Each row is a point. A path goes straight from each point to the next, and from the last back to the first. The post is the endless flat space through its rows: a point in 2 columns, a line in 3, a plane in 4, and so on, so that a path can go around it. How many times does the path go around the post? Going back the other way cancels.

Post (2 x 3)
[[-1.8  1.3  0.1]
 [ 2.1 -2.6  3.7]]
Path (9 x 3)
[[-1.9 -1.1  4.6]
 [-4.7 -2.7  0.5]
 [-3.7 -0.7  3.4]
 [-2.1  0.3  4.2]
 [-5.1  0.9 -1.1]
 [-0.6 -0.7 -1.7]
 [ 4.9  0.0 -1.4]
 [ 5.3  2.2  5.9]
 [-1.7  2.0  7.2]]
Times around: 1

Post (5 x 6)
[[ 2.6 -1.6 -3.9  0.3 -6.7  5.2]
 [-0.2 -2.2 -0.7 -0.4  6.4  1.3]
 [-1.0 -1.8  2.8  2.9  2.1 -1.0]
 [ 0.7 -1.7  2.0 -2.3  2.0  2.5]
 [-5.1  2.4 -2.2  0.4 -3.3 -7.2]]
Path (13 x 6)
[[ 1.8 -3.6 -1.7  2.8  0.4 -1.6]
 [-3.8 -2.9  4.4  0.5 -2.3 -2.5]
 [-6.1  0.8 -4.6  0.9 -7.4  2.0]
 [-1.7 -0.7 -6.9  2.7  5.1  4.4]
 [-1.8  1.6 -0.1  3.4  0.2 -2.3]
 [-3.3 -1.4 -1.6  1.0 -1.5  6.0]
 [-1.2 -2.9 -1.5  5.9 -7.5  1.7]
 [-1.9 -2.2  3.2 -2.6 -5.4 -2.1]
 [ 0.4 -1.4 -3.7 -0.7  1.1 -3.1]
 [ 7.6 -0.6  2.3  1.6  2.8  3.7]
 [ 1.2  2.0  1.6  1.1 -0.9  3.0]
 [ 0.9  2.0 -0.7  1.2  2.2  1.6]
 [-1.2  0.7 -4.2  2.5 -1.0 -4.1]]
Times around: 0
